Each row is a point. Before rounding, the points of a table are all equally far from one centre. They may lie mostly on one side of it. Write the centre, to within rounding.

Points:
[[ -8  22  16]
 [-43  15 -29]
 [ 29 -30 -20]
 [-35  24 -46]
 [-35   4 -53]
 [ 11  11 -71]]
Centre: [  3   7 -26]

Points:
[[ 25  17 -24 -38 -35   8  33  45]
 [  1   6 -16 -49 -22  -6  28  -9]
 [  8 -43 -14 -36 -48  25  23 -11]
 [ -2 -56 -35 -17 -36  31   6  -5]
 [ -2 -27 -10 -34 -31 -21  50  18]
 [-14 -39 -43 -11 -42  24  34  -7]
 [-43 -41 -20 -53 -62  10  13  38]
 [  0 -35  -7 -45 -34  17  30  -9]
 [  2 -24  16 -25 -95 -17   4   6]
 [-29 -13 -22 -25 -50  -2  15 -35]
 [ 26 -40  -3 -51 -45  -9   9  11]
 [-16 -46   8 -17 -64  15  19 -17]
 [ -8 -20 -32 -42 -77  38   0  -7]
 [-44  -1   6 -53 -61  20  23  14]]
Centre: [-11  -9 -15 -11 -48   3  -3  25]

Points:
[[-13  31  22  24 -17  35   1  -2 -31 -32  49  13]
 [-42   2  42  21 -22  45  19  36 -11  11  44 -23]
 [-21  21   3  34 -41  32  20  37 -52  -8  37   5]
 [-39   6  48  39 -11  45  59   5  18 -20  37   2]
 [-34  24  31  44 -20  50  32   3 -22  19  22  10]
 [-13 -20  44  34 -43  35  11  14 -46  -4  33  22]
 [-12  16  41  24 -25  57  -2  33 -33   0  31   9]
 [-56  -6  23  28 -31  26  64  39 -49  13  31  -1]
 [-49   6  49  45 -18  45  25   1 -38 -14  16   1]
 [-45   3  23  16 -25  27  29  29 -59   3  54 -12]
 [-11 -11  49  -5  -3  65  51  29 -44  10  34  35]
 [-36  39  12   9 -29  60  33  20 -26   2  28  31]
 [-56  -7  43   3  -2  37  17  18 -33 -26  55  -9]
 [-25  21  63  45   0  31  30  12 -50 -17  38  31]
 [-58   9  21  22   5  40  27  22 -10   8  16  55]
 [-53  21  15  32  -1  26  37  15   0 -39  14  57]
 [ -3  -2  29  37 -14  51  23  26 -18  -8  58  23]
 [-10  17  42   6 -37  30  23  -7 -46  -4  65  13]]
Centre: [-12   7  33  -3  -9   0  44  24 -17 -13   8   9]

Points, 27 rows:
[[ 16   3  22 -76 -71  42 -34  -2 -10 -31 -33 -11 -12   7  39  45  40 -23
    4   9]
 [ 27  17  19 -33 -48  47 -50 -38 -33 -36  -4 -19 -13 -36  31   3   7  20
    1  13]
 [ 16 -10  52 -43 -38   0 -54 -16 -42 -49   1  20  16   8  10  37  38 -37
   40  -4]
 [-21   9  35 -42  -6   4 -45 -23 -44 -47  20 -21 -24  21  47  18  43 -17
   27  25]
 [ 26  -1  56 -17 -32  35 -45 -24   1 -30  24 -18 -50  15  16 -34  43 -25
   29  -5]
 [ 24   6  30 -32 -16  16 -61 -21  12 -54  14 -63 -29  14  47  19  19 -26
    6  31]
 [ 10   3  65 -47 -31  18 -42  -3 -10 -38  14  -8  -4  18  41  32 -17 -44
   -1 -15]
 [-25  28  22 -33   6  36 -52  10   8 -50   1 -27  -5   2  42  46  51  -8
   50  30]
 [ 24 -21  49 -19 -18  30 -65   8 -30 -42  10 -32 -30   2  63  11  27 -58
   31  24]
 [ 15   3  21  11  -8  63 -43  -5 -48 -45 -12 -19 -37 -28  68  62  47  -4
    6  43]
 [ 30 -11  48 -31 -29  17 -65 -43 -33 -47  12 -20 -36   9  42  26  -4 -23
   14  18]
 [  0  34  36 -32 -30  60 -49   3 -47 -27  20  -3 -34  -5  24   9  16   0
    5 -15]
 [ 15   4  46  -2  -9  26 -36  -6 -43 -11  18 -43 -33   2  -9  21  52 -12
    1  52]
 [ 33 -14  63   4 -20  19 -68  26 -23 -24 -26 -42  -9 -18  44   3  25   5
    1  21]
 [ -1 -19  48 -35 -30  38 -65   5 -22 -44 -25 -26 -22   6  60  29  23 -34
   24  42]
 [ 25 -10  48 -21 -45  46 -73  -5 -14  -1   1  -1 -36  -1  34  40 -10 -16
   13  10]
 [  1 -20  40 -27 -26  48 -64  -5 -34  -8   4 -12  -2  -7  46  35  -4 -58
   30   6]
 [  1   1  46 -33 -10   5 -47  12 -46   1  12  -9 -44   5  34  16   2 -25
   48  19]
 [ 18 -13  33 -33 -33  38 -60  -1 -55 -54  -4 -12 -22  11  47  30  22 -32
   60  21]
 [-35 -14  54 -16 -29  18 -65  -1  -8 -12  25  -1 -10  -6  24   9  28 -10
    8  -1]
 [ -6  11  64  -6 -49  10 -32  -2 -11 -53  11 -36 -14   6  50  29  28 -22
   50  14]
 [  4  14  31  -9   6  73 -56   3 -40 -69  24   7 -13   9  52  30  35 -13
   16  26]
 [ -2  -5  26  11  24  23 -37 -30 -34 -38  35  13  12  10  32   3 -11 -30
   56  10]
 [ 15  10  23 -27 -30  44 -38 -12 -10 -70  30  -6 -23  20  33  34  21  14
   72 -24]
 [ 18 -13  54  -3 -32  32 -37 -16  -3 -27  18 -31 -13  -1  60   8   2 -18
   39  51]
 [ 34  19  64  -7 -13  39 -46   3   7 -41  34 -25 -32  39  23  18  20 -12
   44   7]
 [ 18 -13  60  14 -25  50 -20 -39 -18 -71 -43 -41  -7  -3 -14   0 -10 -25
   20   1]]
Centre: [ 26 -12   7  -4   2  23  -5  -6  -3 -34 -21  -1 -18  -3  24  26  32 -19
  12  -7]
